Rows are points. The points of each table are mixes of a few directions, plus a little noise. How many directions does each table use, and how many do they share? Where both have some left over, give the other angles between the two spaces (their principal angles), to ten degrees, smallest first.
In the rows, 128 means zero.

First (5 x 3):
[[159 184 130]
 [143 104 137]
 [122  71 135]
 [113 116 125]
 [102 165 112]]
Second (7 x 3):
[[147 174 128]
 [115 122  98]
 [133 154 113]
 [109 118  89]
 [145 128 174]
 [144 125 178]
 [101  75 117]]
Directions: first 2, second 2, shared 1; angles 50

First (5 x 4):
[[143 155  93 156]
 [127 116 129 123]
 [132 112 121 125]
 [102  86 187  81]
 [135 172 110 155]]
Second (8 x 4):
[[130 131 147 150]
 [133 114 143 131]
 [134  51 123  86]
 [121 149 114 150]
 [135 166 141 105]
 [129 131 149 157]
 [137 155 126  68]
 [108 126  81 179]]
Directions: first 2, second 3, shared 1; angles 40

First (9 x 6):
[[127 128 128 127 128 128]
 [134 133 124 145 129 129]
 [127 127 129 125 128 128]
 [124 124 131 117 128 127]
 [109 110 142  73 126 126]
 [124 124 131 116 128 128]
 [123 123 132 113 127 127]
 [114 115 138  89 126 126]
 [169 168  98 249 133 134]]
Second (8 x 6):
[[127 132 139 129 144 126]
 [128 124 117 127 114 130]
 [126 129 132 128 135 128]
 [ 85 114  89 123 150 151]
 [137 119 102 127  81 131]
 [175 130 130 131  54 112]
 [134 143 167 130 168 117]
 [111 135 146 127 178 129]]
Directions: first 1, second 2, shared 0; angles 80

First (8 x 9):
[[122 107  77 162 121  43  93 142 109]
 [ 99 159 148 108 142 186 119 102 143]
 [180  87 166 133 133 140 197 169 122]
 [101 137 121 139 143 126 106 121 130]
 [ 97 127  78 132 125  94  81 119 114]
 [143 111 142 121 133 148 155 142 124]
 [167 129 141  94  96 149 159 124 131]
 [115 167 151 135 131 138 115 105 151]]
Second (8 x 9):
[[104  66 121  79 133 144 146 139 150]
 [136 128 192 143 141 118 166 137 179]
 [143 138 153 130  97 129 118  96 176]
 [124 144 123 110 126 115 135 131 121]
 [148 121 114 123 114 162 124 121 106]
 [113 119 162 180 167 104 135 147 151]
 [112 159  66 157 145 107  85 137  51]
 [145 149  93 101 101 146 115 115  90]]
Directions: first 4, second 5, shared 3; angles 80

First (8 x 11):
[[133 121 119 127 116 128 131 118 139 123 126]
 [ 83 187 199 136 223 128 106 204  34 167 145]
 [114 146 150 132 158 129 121 152  99 140 134]
 [153  95  88 123  75 127 140  86 180 106 119]
 [123 135 136 128 139 128 125 137 117 132 129]
 [126 131 132 129 134 128 127 132 122 130 129]
 [145 107 102 125  94 128 135 100 162 114 122]
 [148 102  97 124  86 128 138  94 170 110 121]]
Second (9 x 11):
[[132 134 121 121  90 106 128 137 134 107 168]
 [161 166 107 127 104  86 101 132 135 102 192]
 [140 149 147 119 123 105  99 110 161 123 177]
 [ 90  85 136 136 137 179 171 141 104 143  61]
 [138 138 110 161 182 168 130 135  93 141  81]
 [ 96  90 151 122 146 160 153 122 126 154  69]
 [133 147 139 117  79  96 112 128 159  97 210]
 [133 136 130 138 153 140 121 123 125 136 118]
 [130 108 112 111 139 111 137 123 115 152  76]]
Directions: first 1, second 4, shared 0; angles 60

First (10 x 14):
[[146 151 105 148 145 105  85 128 152 148 106 133 129 136]
 [166 132 139 152 141  98  93 137 136 122 118 187 131 116]
 [114 124 117 103 130 143 155 125 127 134 139 124 116 117]
 [126 138 109 105 142 152 165 127 141 145 127 145 109  93]
 [ 84 146 119 141 122 140 179 112 167 155 118  74 112 119]
 [168 109 140 143 135  70  51 137 115 107 137 188 140 152]
 [134 177  94 106 141 225 178 136 127 155  87  83 132  91]
 [124 125 119  99 119 170 133 133  91 119 131  92 143 143]
 [102  84 195 150  88 108 157 123 107  83 157 124 137 140]
 [117  94 143 134 115  69  83 121 118 110 158 132 131 173]]
Second (8 x 14):
[[118 113 121 125 134  92 152 128 166 135 156 192  83 100]
 [140 140 102 108 136 171 157 145 133 136 128 156 107  97]
 [112 118 105 140 107 113  82 138 125 123 145  96 127 188]
 [166 123 163 103 154 131 139 119  99 116 117 180 150  80]
 [ 94 109 129 116 140  75 152 101 161 146 152 144 101 115]
 [150 154 106 117 135 174  91 133  92 133  95  73 166 153]
 [153 170 120 164 127 172 117 145 135 135  84 103 147 125]
 [ 90  93 179 154  92  99 135 112 113  99 149  81 146 166]]
Directions: first 5, second 6, shared 5

First (10 x 18):
[[115  97 127 165 148 149 136 130  99 126 131 117 135 111 130 121 127 142]
 [119 114 109 185 152 169 134  74 112 168 125 132 138 117 109 102 107 170]
 [117  96 114 173 143 150 136 158 102 132 116  89 163 111 137 127 113 147]
 [123 121 135 133 138 134 130 109 118 125 137 141 112 125 123 122 135 131]
 [123 103 138 121 125 112 132 200 108  90 127  95 142 118 155 148 139 105]
 [118 103 119 172 149 154 134 120 104 138 127 116 140 114 124 116 120 150]
 [123 111 145 115 129 115 130 167 113  94 137 119 122 123 144 141 145 106]
 [155 195 120  62  85  90 112 122 193 148 110 144 130 161 123 140 118 109]
 [137 162 129 105 120 125 120  68 156 149 134 168 100 143 108 116 129 131]
 [148 178 144  48  91  81 114 130 173 112 134 160  98 155 130 146 146  89]]
Second (9 x 18):
[[165 106  74 113 128 147 140 193 105 155 108 131 111 112 153  85 152 113]
 [104 142 163 138 128 115 121  86 143 111 141 126 139 139 113 156 113 137]
 [137 122 114 124 128 133 131 145 122 135 123 128 124 124 134 117 134 124]
 [147 116  99 121 128 139 134 162 116 142 118 130 119 120 141 105 141 120]
 [138 122 114 124 128 133 131 145 122 135 122 129 124 124 134 116 135 124]
 [ 61 169 230 156 128  92 106   7 171  78 164 123 159 158  82 209  84 155]
 [140 121 110 123 128 135 132 149 120 136 122 129 123 123 136 114 136 124]
 [111 139 155 135 128 119 122  96 139 115 137 126 136 136 116 149 117 135]
 [151 115  95 118 128 140 135 168 114 144 116 130 118 118 143 101 143 119]]
Directions: first 3, second 1, shared 0; angles 70

First (8 x 24):
[[128 151 119 104 169  55 127 130 111 108  98 123  74 169 143 181  81 148
  105 184 180 160  93 133]
 [100  65 111 104 142  89 138 140 161 138 135 114 126 133 141  86 121 130
  192 151  43 140 135 117]
 [117 115  97 172 122 120 126 121 154 110 150 127 156 136 108  99 148 127
  140 104 136 127 125 132]
 [106 159  53 156 156  50 112 139 124  99 112 129 113 184 117 160 100 151
   97 136 212 165  70 121]
 [130 141 165 115  99 203 107 134 134 157 126 123 146  92 150 110 167 119
  120 104 106 105 166 118]
 [149 118 169 149 112 164 139 102 140 117 152 128 144 105 117 110 153 114
  137 118 118 104 158 149]
 [147 129 140 104 121 150 151 134  85 149 122 147 126 109 114 150 104 119
  122 117 106 120 120 123]
 [147 145 171 120 104 193 125 123 115 145 129 133 139  95 134 129 150 116
  112 109 122 104 156 130]]
Second (11 x 24):
[[112  93  85 153 167  56 153 128 128 108 130 126 101 155  85 165  85 120
  150 152  96 137  80 147]
 [113 135 168  83 137 134 117 136 126 145 117 122 104 126 158 133 123 138
  133 159 126 142 153 119]
 [ 84 147 101 186 109 150 108 127 138 125 169 148 171 136  87 105 157 134
  121  77 193 143 141 121]
 [196 114 136  90 142 109 175 124  81 126  89 129  93 114 131 181  77 110
  117 154  71 101  84 141]
 [ 74 147 113 170 124 141 111 131 129 131 164 150 150 140  85 127 140 136
  124  95 190 151 141 123]
 [133 131  89 157  98 141 141 125 113 124 159 157 183 130  99  83 138 135
  127  71 169 137 124 110]
 [130 116 151  73 136 110 130 135 126 142 114 122 108 130 167 114 114 141
  146 163 105 144 143 114]
 [158 106 149 111 159 103 125 123 161 115  82  78  73 121 168 167 126 108
  133 189  46  91 110 157]
 [134 136 106 149  93 156 123 124 136 126 152 140 182 123 129  70 160 137
  126  80 161 129 144 109]
 [140 139 177  86 145 138 126 131 113 143  99 117  83 116 151 173 112 121
  116 168 103 118 133 138]
 [132 145 133 151 101 172 102 122 157 126 134 118 160 115 145  92 178 128
  116 100 147 113 153 124]]
Directions: first 5, second 5, shared 3; angles 60, 70

First (10 x 32):
[[103 122  99 132 148 116 120 139 110 155 124 103 112 171 116 140 135 148
  149 161 147 103 121 141 143 122 134 130 167 120 109  90]
 [169 175 153 139  67 200 193 100 156 112 164 212 158  89 124 101 104 120
  121  86 106 169  84 115 109 151 138 128  82 134 182 172]
 [116  89 115 127 161  89 130 136 132  96 112  52 139 144 140 141 155 119
   73 125 135 124 158 169 136 118  90 150 124 119 112 150]
 [ 88 100  97 129 169  89 123 135  99 143 102  53 110 188 109 150 160 147
  106 159 163  97 143 170 143 110 114 149 175 107  83  91]
 [154 141 164 124 100 149 150 108 146 101 132 160 146  82 130 111 122 109
   96  89 111 161 129 120 104 133 124 131  88 131 147 172]
 [133 144 137 117 125 125  45 153 118 171 136 189  98  96 149 123  89 134
  239 160 111 111 130  47 137 132 180  75 140 158 127  85]
 [100  96 109 124 167  83 109 139 110 129 103  59 116 163 124 146 151 132
  105 150 148 106 154 158 139 112 111 141 155 116  92 108]
 [118 136 120 132 128 133 141 123 119 144 125 129 120 150 111 131 134 140
  130 136 141 120 116 139 130 126 133 135 147 119 119 110]
 [140 122 108 136 125 135 127 148 149 113 152 127 144 125 159 130 115 123
  149 130 110 128 123 121 146 138 120 121 109 146 159 143]
 [159 158 177 121  88 160 145 102 139 114 132 194 138  70 122 105 113 112
  112  86 108 164 123 102  95 135 140 121  90 131 147 164]]
Second (10 x 32):
[[167 144 129 164 106 172 140 120 129 158 145 162 139 136 107 156 113 134
  176 127 116 113 106 118 141 134 106  64 142 153 146 119]
 [144  80  80 161 166 101  83 171 133 135 137  59 144 165 155 185 125 130
  184 162 115  77 151 135 180 125  71  63 152 168 131 113]
 [ 97 136 110 110 128 122 141 135 131 116 135 127 119 139 141 100 132 132
  110 135 138 140 112 136 126 132 157 183 120 105 132 123]
 [115 151 182 106 111 132 168  77 109 121  93 148 114 107  80 102 151 124
   46  92 149 162 131 150  77 117 144 172 123  87  95 142]
 [117 131  94 125 127 130 128 154 143 117 158 131 133 139 163 112 116 133
  152 143 123 127 108 119 148 142 148 153 115 133 155 125]
 [141 142  95 150 115 163 150 141 143 140 164 151 142 148 138 132 110 138
  173 140 119 121  91 120 152 144 129 113 129 142 165 121]
 [109 125 126 117 129 119 150 123 131 107 125 114 131 130 131 111 142 123
   84 118 137 143 128 148 118 127 134 174 115 109 126 141]
 [131 135 149 129 129 127 103 115 103 163 107 149 106 126  98 140 127 136
  154 138 134 115 134 112 118 117 135  95 158 129  99  98]
 [157 168 206 108  87 154 111  90 122 141 115 223 115  46 106  99 107 114
  135  91 111 163 133  72  78 129 167 100 103 133 124 142]
 [ 99  64 107 114 181  56 104 155 134  81 103  16 134 143 160 141 159 112
   63 132 137 118 183 172 141 112  88 165 120 120 102 150]]
Directions: first 4, second 5, shared 4
